Each row of a before or after table is a point. The points were changed in one or more steps. Then noise was added and the rows were shuffled. The steps act on columns, c1 being the first. What was done? A step turns or swaps two columns, mirrors them in a line or flattens them onto one, adds a multiple of one to another, or multiplies or shifts one. Angles are multiples of 10 degrees, from the lower column toward the higher: turns from -170 to 170, lines from 10 to 170 but not 90. Use the fewest steps. Two steps may share a column if one is a turn and the other turns, adds or multiplies; they go together, in the order done. Otherwise the lowest column goes first.

Before, 10 rows:
[[-19   2]
 [ 21  60]
 [  5   5]
 [  3  -2]
 [-25   7]
 [-31  -4]
 [ 28  -8]
 [  6 -10]
 [-35  -1]
 [-34  51]]
After, 10 rows:
[[ -3 -31]
 [ -2 -34]
 [  7 -25]
 [ 60  21]
 [ 51 -34]
 [  5   5]
 [ -2   3]
 [ -8  28]
 [  2 -20]
 [ -9   6]]
Steps: swap c1 and c2

Before, 10 rows:
[[ 30 -31  11]
 [ 23 -32 -20]
 [ 20   8  16]
 [ 11 -54   1]
 [-18  13  10]
 [  3 -15  -2]
 [ 24 -27 -15]
 [-25   6 -12]
 [-60 -13  -9]
 [-18   5  -2]]
After, 10 rows:
[[ 18 -60 -10]
 [ 18 -20 -12]
 [-42  12  11]
 [-33   6 -16]
 [-52 -20   1]
 [-39   4 -20]
 [-13  -4  -3]
 [ -4  20  16]
 [ 21  -9   8]
 [ 14 -14  -1]]
Steps: mirror c1 and c2 in the line at 60 degrees

Before:
[[-13 -15 -25   3]
 [-38  20  32  17]
 [ 35  12  -9  32]
 [ 60   4  -9   0]
 [ 30  -4   9 -11]
 [-14  14 -31 -15]
 [-22  -1  22  28]
 [ 46   9 -28 -11]
 [-30  -9 -23 -17]
 [  2 -14  -4  16]
 [ 39  11 -15  16]
 [ -9  -6 -20   0]
 [-47  -6  -3  26]
 [ 23  -7 -20  35]]
After:
[[-35  50 -40  19]
 [ 18 -18  24  35]
 [ 30  34 -16 -13]
 [  4 -36   1  18]
 [ 25 -24 -31 -16]
 [-22  -4 -22  26]
 [ 19  28  38  16]
 [  4 -15 -47  25]
 [ 29  23  46 -12]
 [ 18 -15 -10  -2]
 [  8  29  34  34]
 [ -8 -12  31 -11]
 [  6  10  58   3]
 [ 25 -37 -12   5]]
Steps: turn c1 and c3 by 90 degrees; multiply c2 by 2.5

Before:
[[-14  35  -2  39  31  11   3   0]
 [  0 -45   4  -5 -22  16   7  -9]
 [-24  24  28 -14   8   3 -18 -16]
 [-11  47  26  26   6  13   9  22]
 [-38  -9  30  15 -11   4   0 -18]
 [  0 -35  13  29 -14 -15 -27 -15]
 [-26  40  -2  17  -3  19 -13  16]
 [-35  18  15  -8  14   5   7  26]]
After, 8 rows:
[[ 50 -45  17  16  -9  -5   1 -21]
 [ 51 -35 -59 -14 -16  30 -35 -14]
 [ 35  35   6  10   0  40   4  30]
 [ 39  47  30  13  21  26 -17   6]
 [ 13  -9   8   3 -18  15 -27 -11]
 [ 15  19  23   4  27  -9  -8  14]
 [ 23  41 -32  19  16  17 -10  -3]
 [ 26  24 -31   4 -15 -13 -42   8]]
Steps: shift c1 by 50; multiply c7 by 2.5; turn c3 and c7 by -70 degrees; swap c4 and c6; swap c5 and c8

Before, 11 rows:
[[ 30 -21  21  20  35 -33  14 -14  37]
 [ -3  35 -37  33  -7  54 -15  -6 -30]
 [ 12 -22  -7   4 -10 -30  18  34 -28]
 [ 28 -18  13 -43 -16  25 -26   4 -27]
 [ 38  19 -46 -16   2 -29 -50  24  39]
 [ -6  -4 -22   5  46   0  13 -10 -22]
 [ 24  -3  38 -27  50  42 -59 -24 -18]
 [ -3 -13   4  -1  21  -8 -60  50  35]
 [ 29 -14  -4   4  36  38  11 -21  27]
 [-30  28 -46  21  13  -9  10 -23  26]
 [  2  60 -30  -1 -11  23  17  20   7]]
After, 11 rows:
[[-34 -14   8   1  37 -36   7 -21 -28]
 [-29  -3 -39   7  50 -37 -51 -27  15]
 [ -9 -22  -3  -3  -8  32  17  33  28]
 [-32  16  53   7   2  37 -46  25 -28]
 [-23 -23 -15   1  34  36  11 -16 -42]
 [  4 -13   3  10  20   5 -56  50 -38]
 [ -3  37  31   0  -5 -55 -19  -7  35]
 [  8  -1  18   0  46   1   9  -9  29]
 [ 29  29  48  -1  11   2   6 -25 -22]
 [ -6  62  31   0 -10 -25  17  19  -3]
 [-29 -15 -17   2 -15 -20 -19   5  28]]
Steps: turn c1 and c6 by 170 degrees; turn c3 and c9 by -170 degrees; flatten c4 and c7 onto the line at 100 degrees

Before:
[[  0  13  -6   9 -20   0  -7   0 -10  22 -12   0]
 [ 16   2 -12 -16  -1  -1  11 -14  11  12   0  18]
 [ -6  -2  12  14  10  18  -7  -6  -4 -14  -1   3]
 [ -1   7   9  -9   7  12 -12  -6  -8 -19  -7  -3]
 [  3   4  10 -14   1  -5  12 -18   6   6   8   8]
 [ 20   5   1  -5   2  -6  -1 -21  10  20   1   2]
 [ -5  -1  -5   0 -16  13 -13 -16  -8  19  -1   5]
 [-14  -5   2   8  12   2 -15  -8 -10 -25   0  -5]
 [ -7  14  -1   4   5  14  -9  -6  -2 -19  10  -6]]
After (9 x 12):
[[-16   3  -4  -1  13  14 -13 -14  -7   9   9   5]
 [ 59  -2   1  -2  -2  -6  -2 -20  10  10  -1   2]
 [ -2   9   9   0   0  12 -13  -6  -3 -28 -10  -3]
 [  0  17  -7   1  24   0  -6   1  -2  13   4   1]
 [  9   1  10   2  -8  -5  13 -17   8  -4   6   8]
 [-41   1   2  -1  -8   0 -14  -8 -12 -35  -8  -7]
 [ 50  -4 -13   1   3   0  10 -13  10   5   1  18]
 [-20  13  -2   0 -10  14  -9  -5   5 -29   5  -7]
 [-18   0  13   1  -7  17  -7  -5  -6 -22  -8   2]]
Steps: multiply c1 by 3; turn c2 and c9 by 30 degrees; multiply c4 by 0; mirror c5 and c11 in the line at 110 degrees; shift c10 by -10

Before:
[[  8 -10  20 -38  -5 -44  13 -33  38  42 -26 -32  15 -27]
 [ -3  15   2  22 -41 -13 -20 -19  35  -8   9  29  20  29]
 [-48  60  24   2   2 -22 -12 -15  16 -18  25 -20  -1  11]
 [-25  -6 -14   0  26 -26  -6 -24  -6  23 -12  36  -5 -29]
 [-15 -12   8  19 -45  -6   9  34  45  16 -10 -37  36 -37]
 [-14  18  24 -44 -39 -50  -5  -2  -4   8 -40  34   4  22]
 [ 16   0 -45   6 -16   9 -40   4  39   2  26  35  -7 -26]
 [  6  11 -11  22  31 -32 -23  14  20  49  42  -5  -5 -32]]
After (8 x 14):
[[-16  18   6 -44 -40 -51 -27  -2  -1   6  29  -5   3 -22]
 [-49  62  27   2   2 -22  26 -13  18 -19  -6 -13   0 -11]
 [  7   9  -7  21  31 -32  44  12  20  50 -10   5  -4  30]
 [ 11  -3 -52   8 -16   9  49   3  35   1  15  16  -9  27]
 [  9 -12  24 -36  -3 -46 -25 -33  39  39   6 -11  16  32]
 [-25  -6 -25   1  27 -24  -8 -27  -7  23  10   7  -8  30]
 [ -1  14  -8  22 -42 -12  20 -18  33 -10   9   0  21 -30]
 [-15 -13  14  19 -44  -4 -14  35  43  16   0  -7  34  37]]
Steps: flatten c3 and c12 onto the line at 160 degrees; turn c7 and c11 by -130 degrees; multiply c14 by -1

Before:
[[  8 -26   1  -4  15   3  25  -9  -6 -20  11  11 -15  22  -2  -6  15   7
  -14   1]
 [ -9  -7  -3   6  10   2   3  -6   5 -11 -13  -2 -13   0   8  -5 -11   9
   -9  -4]
 [ 13 -21  -4   0   5   4  18   4 -12   0 -18  -6   4  -6   3  -1  -3 -13
  -13   5]
 [  1   3   5  15   4 -17   8  -8  16   7   0  -9 -16  -5  -1  -8   1  22
  -17 -12]
 [ -5   6   8  -6  -6   0   0   3   1  13  -4  24   1  17  -8  16   8 -20
   -6  27]
 [  8   5  -1   4 -27   1  -3   2   2  -9   6  16   7   0   2 -11   3   6
  -17  -6]
 [  7  12 -40  10 -11   3   4   7  14  14   3   0  21   7 -10   2  10  -7
    9   4]
 [  2   7  -5   2   1  10   9  11  -4  -4 -14   2   0  -8  -1  -8  22  -3
  -11  -8]]
After, 8 rows:
[[  8 -40  12  11 -11   3   4   6  15  15   3   0  21   7 -10   2  10  -7
    9   4]
 [  1   5   3  15   4 -17   8  -8  16   7   1 -22 -16  -5  -1  -8   1  22
  -17 -12]
 [ 12  -4 -21   0   5   3  18   4 -12   0 -18 -15   4  -6   3   0  -3 -13
  -12   5]
 [  8   1 -26  -4  16   4  25  -9  -5 -20  12  27 -15  22  -2  -7  15   9
  -15   1]
 [-10  -3  -7   6  10   2   2  -6   6 -10 -13  -5 -13   1   9  -5 -11   9
   -9  -4]
 [  8   0   5   4 -27   1  -4   2   2  -8   6  39   7   0   2 -11   2   6
  -18  -6]
 [  2  -5   7   2   0  10   9  11  -4  -3 -14   5   1  -8  -1  -8  22  -3
  -10  -7]
 [ -5   8   6  -6  -6   0   0   3   1  13  -4  59   1  16  -8  16   8 -20
   -6  28]]
Steps: swap c2 and c3; multiply c12 by 2.5

Before, 13 rows:
[[-10   7  17  13 -10   4   5  -1  -5  -5   1   1   6  -2   0   0 -13   1
    7  -2  -9 -11  -8 -31]
 [ -2  -1 -10   0 -14   0   3  -9  -3  -2   6  -1 -10  -7  -3  -8  -2   3
   11 -16   5  -7  -7   8]
 [-15  -1   0  10 -14   1 -11   3  -7  -2  -4  -4  -5  -8   1 -10   4   6
    4  -7  -5  -8   9  11]
 [-10  -7  -8 -14  -1   9   9 -10  -1   8   2   1  -7   2   7   0  -7 -18
    2  -7   0  -7  28   9]
 [ -9 -20  16 -22  -8   8  20   4  10  -6  -5   1  -1  60  -6  -7 -16   6
   -9  -8 -10  -8  -7 -17]
 [ -3  -6  19 -18  48   0 -11  12   5   1   7  -3  -5 -10  -8   8   6   5
    4 -47 -10   2   1   1]
 [  4  11   3   5 -12   5   3  -2  -6  -4  -3  -4 -10  -1  19   6  -2   3
    0  -1 -10  -3   2  12]
 [ -7  13  17   7  -9  -6  -1 -11  -5   2   5   7  -1  -7  -8 -10  -2   4
    1   4  13  10  -3   6]
 [ 16 -13   4   3  -8   7 -10   5   3  -3  12  17   4  -3  -5   1  -7   3
  -10  -1  -7   0  -4  11]
 [-14   5   5  11 -12 -11  17   9   3  -1   2  -4  -6   0  -3  -9 -16 -11
    2   5   1  -9  -8   5]
 [ 45  -4  12   4 -16 -26  -3  11  -8  -3   7  25  -8  -1   2 -11  20  -8
   -4  -1  -8  -9   8   1]
 [ 13   1 -42  10 -16  -7   4   6   4  22   3  15   0  -3  -1  29 -11  -4
    5   2  -4  13  30  11]
 [-12  -4  17  -2   5 -18   1 -16   7  -4   5   5  -9 -10  -3  -7  -5  -1
  -11   4  -9  10  -5  -5]]
After (13 x 24):
[[ 45  -4  12   4  -6 -26 -16  11  10  -3   4  25  -8  -1  14 -11  20  -8
   -5   1  -8  -9   3   1]
 [-11   7  18  13 -10   4  -6  -1   3  -5   4   0   5  -2  -1  -1 -13   1
    7   1  -9 -12  -4 -31]
 [ -9 -20  17 -22 -22   7   3   4 -10  -7  -6   1  -1  60 -11  -7 -16   6
   -9  -5 -10  -8  -3 -16]
 [ -7  13  16   7  -3  -5  -9 -11   7   2   1   7  -1  -7  -5 -10  -2   4
    1   7  14  10  -1   6]
 [ -2  -1  -7   0 -10   0 -11  -9   5  -2   0   0 -10  -6  -3  -8  -1   3
   11 -17   5  -7  -3   7]
 [ -3  -6  27 -17  33   0  36  12   3   2  -7  -2  -5 -10  -8   8   7   6
    4 -43  -9   3   0   1]
 [-10  -6  -6 -14  -9   8   4 -10   2   9   0   1  -8   2   2   0  -7 -18
    2  -8   0  -8  11   9]
 [-15   0   0  10   2   1 -17   3   0  -2   8  -4  -6  -8   1 -10   4   6
    4  -7  -4  -8   3  11]
 [  4  11   3   6  -9   4  -9  -2   0  -4   6  -3 -11  -1  17   6  -2   3
    0  -1 -10  -3   1  12]
 [-13  -4  16  -2   1 -17   4 -16   1  -4  -8   5  -9 -10   7  -7  -5  -1
  -11   6  -9  11  -2  -4]
 [ 13   2 -42  10 -11  -7 -11   6   0  22  -5  15   0  -4   3  29 -10  -4
    5  -6  -4  13  12  12]
 [ 16 -13   4   4   6   7 -12   5   9  -3  -9  17   3  -3  -9   1  -7   3
   -9   0  -8   0  -2  11]
 [-14   5   4  11 -21 -12  -2   9   0   0  -3  -4  -6   0   3  -8 -16 -11
    2   5   1  -9  -3   4]]
Steps: turn c3 and c20 by 10 degrees; turn c5 and c7 by 60 degrees; add -0.5 times c6 to c15; turn c9 and c11 by -120 degrees; multiply c23 by 0.4
